Each row is a point. The points of each table are mixes of a few directions, plus a little noise. How many directions does each table use, and how many do they share? Where both have some left over, give the other angles between the two spaces (their principal angles), to ten degrees, smallest first.

First (7 x 2):
.32  -.47
.34  -.49
-.43  .64
.17  -.24
.03  -.05
-.14  .20
-.29  .43
Second (5 x 2):
.61  .42
.25  .17
-.58  -.40
-.22  -.15
-.07  -.05
Directions: first 1, second 1, shared 0; angles 90

First:
-.16  .12  .09  .00  .03  .34
.17  -.86  -.22  -.25  .46  -.33
.25  .20  -.07  .13  -.30  -.54
-.03  .01  .02  .00  .02  .07
-.30  .15  .15  -.02  .10  .64
.08  .38  .04  .15  -.30  -.18
Second (8 x 6):
.08  -.01  .67  .09  -.22  -.18
.02  .00  .19  .02  -.06  -.05
-.05  .01  -.38  -.05  .13  .10
-.08  .01  -.64  -.09  .20  .18
-.10  .02  -.80  -.11  .27  .22
.06  -.01  .47  .07  -.15  -.13
.11  -.02  .94  .13  -.31  -.26
-.06  .01  -.44  -.06  .15  .12
Directions: first 2, second 1, shared 0; angles 70

First:
.57  .06  -.21  .02  .20  .20  .09  .07  .25
-.82  -.08  .30  -.03  -.29  -.30  -.14  -.10  -.36
-.90  -.09  .33  -.04  -.31  -.32  -.15  -.11  -.39
-.08  -.01  .03  .00  -.03  -.03  -.01  -.01  -.03
.61  .06  -.22  .03  .21  .22  .10  .07  .27
-.57  -.06  .21  -.03  -.20  -.20  -.10  -.07  -.25
.50  .05  -.18  .02  .18  .18  .08  .06  .22
.22  .02  -.08  .01  .08  .08  .04  .03  .10
.18  .02  -.07  .01  .06  .07  .03  .02  .08
.28  .03  -.10  .01  .10  .10  .05  .03  .12
Second, 9 rows:
.44  -.47  -.38  .07  .05  .13  .02  .09  .22
.38  .21  -.06  .00  .17  .14  .08  .03  .16
-.94  .15  .45  -.06  -.28  -.32  -.13  -.13  -.42
.26  .24  .00  -.01  .13  .10  .07  .01  .10
.47  -.23  -.29  .05  .11  .15  .05  .08  .22
-.34  -.06  .11  -.01  -.13  -.12  -.06  -.04  -.14
.45  .34  -.04  -.01  .22  .18  .11  .03  .18
-.53  .03  .23  -.03  -.17  -.19  -.08  -.07  -.24
-.18  -.21  -.02  .01  -.11  -.07  -.05  -.01  -.07
Directions: first 1, second 2, shared 1

First, 11 rows:
.09  -.37  .66  -.36  -.71  .07  .29  .82  .11  .49  -.27  .94  -.07  -.02
-.01  .05  -.09  .05  .10  -.01  -.04  -.11  -.02  -.07  .04  -.13  .01  .00
-.03  .12  -.22  .12  .23  -.02  -.09  -.27  -.04  -.16  .09  -.31  .02  .01
-.02  .07  -.12  .06  .13  -.01  -.05  -.15  -.02  -.09  .05  -.17  .01  .00
.00  .01  -.02  .01  .02  .00  -.01  -.03  .00  -.02  .01  -.03  .00  .00
-.02  .08  -.14  .07  .15  -.01  -.06  -.17  -.02  -.10  .06  -.20  .02  .01
.01  -.03  .05  -.02  -.05  .00  .02  .06  .01  .03  -.02  .07  .00  .00
-.03  .13  -.22  .12  .24  -.02  -.10  -.28  -.04  -.17  .09  -.32  .02  .01
-.01  .04  -.08  .04  .08  -.01  -.03  -.10  -.01  -.06  .03  -.11  .01  .00
.03  -.13  .23  -.12  -.25  .02  .10  .28  .04  .17  -.09  .33  -.02  -.01
-.01  .03  -.05  .02  .05  .00  -.02  -.06  -.01  -.03  .02  -.06  .00  .00
Second, 9 rows:
-.07  .12  -.16  .17  .11  .03  -.16  -.15  -.21  -.29  .04  -.51  .03  .06
.03  -.05  -.12  -.04  .12  -.16  .00  -.15  .28  .16  .08  .20  -.12  -.21
-.08  -.08  -.11  .18  -.12  -.14  -.31  .05  -.09  -.19  -.02  -.43  -.22  -.24
.04  -.27  .17  -.12  -.31  -.16  -.02  .29  .25  .27  -.08  .42  -.24  -.31
.05  .00  .25  -.16  -.11  .18  .25  .20  -.07  .13  -.07  .35  .18  .25
-.03  .16  -.18  .11  .24  .05  -.04  -.26  -.12  -.20  .08  -.33  .10  .12
.05  -.11  .13  -.13  -.14  -.05  .08  .14  .17  .22  -.04  .37  -.07  -.10
.00  .16  .10  -.02  .06  .24  .16  .01  -.24  -.11  -.03  -.06  .27  .37
.01  .07  -.07  .00  .13  .01  .03  -.13  .03  -.01  .05  .00  .05  .04
Directions: first 1, second 3, shared 1

First (9 x 20):
.25  .11  -.49  .10  .29  -.43  .08  .27  .03  .21  -.03  .11  -.21  -.23  .32  -.36  -.38  -.18  -.12  .37
-.59  .10  .23  .00  -.09  .33  -.19  -.15  -.40  .02  -.01  -.09  .12  .42  -.19  -.10  .01  .23  .09  -.58
.09  .06  -.56  -.20  .35  .13  -.15  .40  .07  -.09  -.17  -.31  -.24  -.27  -.09  -.12  .09  .05  -.19  -.19
-.13  .00  -.29  -.30  .20  .49  -.26  .27  .03  -.27  -.17  -.46  -.12  -.11  -.36  .11  .39  .21  -.13  -.55
.73  -.09  -.62  -.14  .34  -.26  .12  .45  .51  -.09  -.10  -.11  -.29  -.66  .15  .05  .08  -.20  -.23  .51
-.29  -.03  .82  .29  -.50  -.12  .17  -.59  -.23  .16  .23  .42  .36  .49  .11  .10  -.18  -.02  .29  .12
-.14  -.09  .84  .27  -.53  -.15  .22  -.58  -.11  .11  .24  .43  .36  .39  .11  .21  -.11  -.06  .28  .23
-.36  .17  -.19  .02  .14  .06  -.16  .08  -.32  .13  -.05  -.07  -.06  .20  .01  -.32  -.19  .10  -.01  -.31
.44  -.23  .28  -.04  -.21  -.05  .20  -.12  .43  -.17  .07  .08  .10  -.24  -.03  .44  .28  -.12  .03  .38
Second, 8 rows:
.28  -.05  -.07  .03  .03  -.18  .11  .04  .18  .02  .02  .08  -.04  -.17  .11  .03  -.02  -.13  -.04  .31
-.73  .10  .23  -.12  -.08  .60  -.32  -.13  -.43  -.09  -.05  -.28  .12  .45  -.38  -.01  .21  .35  .07  -.87
.54  -.15  -.10  -.05  .02  -.18  .16  .10  .41  -.09  .01  .04  -.07  -.38  .09  .22  .13  -.18  -.07  .46
-.73  .07  .25  -.17  -.09  .68  -.35  -.12  -.40  -.16  -.07  -.33  .13  .44  -.45  .07  .30  .37  .06  -.94
.49  -.05  -.16  .12  .06  -.45  .23  .09  .27  .12  .06  .22  -.08  -.29  .31  -.04  -.20  -.25  -.04  .63
.84  -.15  -.21  .07  .08  -.55  .33  .15  .56  .02  .05  .23  -.14  -.54  .33  .12  -.09  -.35  -.09  .90
-.55  .14  .12  .01  -.03  .25  -.19  -.11  -.41  .06  -.01  -.08  .07  .38  -.12  -.17  -.07  .18  .08  -.51
-.13  .09  -.02  .11  .02  -.14  .01  -.02  -.17  .15  .02  .10  .00  .13  .12  -.20  -.24  -.02  .03  .03
Directions: first 3, second 2, shared 2
